Rows are points. Examples show where two turns around zero, p and q, send a point. Where does a point land after both, in the order given? Backwards means that the second turn is done in reverse. Each puzzle has new turns, and all numbers are rounded.
In the rows, 128 means zero.

Turn p:
[167 133 140] => [161 152 132]
[119 149 135] => [114 137 145]
[125 125 172] => [145 114 166]
[112 116 109] => [113 114 110]
[117 116  84] => [107 122  86]
Turn q:
[142 122 184] => [109 157 175]
[105 132  98] => [126 111  94]
[145 144 102] => [159 129 112]
[127 146 107] => [142 131 104]
[123 107 116] => [126 103 129]
[126 118 161] => [107 138 154]
Where do these land?
p, then q: [126 131 149] => [121 137 146]
p, then q: [122 116 113] => [131 110 120]
p, then q backwards: [118  83 116] => [114 114  85]
q, then p backwards: [110 156 153] => [132 161 103]
q, then p: [163 154 109] => [151 168 119]

Turn p:
[112  95  95 182] => [116 141 127 199]
[131 116 145 139] => [113 129 146 131]
[117 153 152 102] => [121 134 118  85]
[129 139 132  89] => [136 110 113  96]
[132 109 133 131] => [118 117 139 137]
[147 156 111 125] => [164 138 125 121]
Turn q:
[145 114 107 131] => [128 124 107 150]
[126 189 113 141] => [ 85 160 114  96]
[120 107 100 130] => [114 108 123 155]
[124 126 164 106] => [157 120 145 103]
[125 103 156 132] => [156 127 151 137]
Where do these land?
p, then q: [107 135 106 144] => [100 145 117 135]
q, then p: [147 141 154 163] => [155 159 131 100]
p, then q: [127 131 156 102] => [137  94 133 115]
p, then q: [133  96 136 107] => [143 107 149 150]
p, then q backwards: [145 152 106 118] => [153 118 151 115]
p, then q backwards: [ 92 150 104 107] => [172 145 108 114]
q, then p: [145  90 134 155] => [142 158 162 145]

Turn p:
[175 147 150 193] => [135 201 114  87]
[106 121 133 133] => [137 128 147 140]
[124 131  90 115] => [ 92 112 130 137]
[125 110 135 104] => [140 108 116 144]
[115 140 134 104] => [134 100 135 121]
[123 119 126 119] => [129 119 127 139]
Turn q:
[120 159 114 180] => [163 158  95 155]
[117 107 113 124] => [139 119 129 104]
[146 113 155 121] => [118 106 151 143]
[130 126  93 115] => [132 149 136  98]
[127 135 165 101] => [ 88 108 130 141]
Where do these land?
p, then q: [134 152 107 102] => [127 103 122  95]
q, then p: [167 158 131 108] => [150 133 168 102]
q, then p: [121  86 140 137] => [142 135  95 155]
q, then p: [142 113 121 120] => [148 122 121 124]
p, then q: [ 93 149 172 143] => [ 96 117 167 162]
p, then q backwards: [130 133 109 127] => [127 134 137 112]
p, then q: [110 105 116 160] => [132 134 103 165]
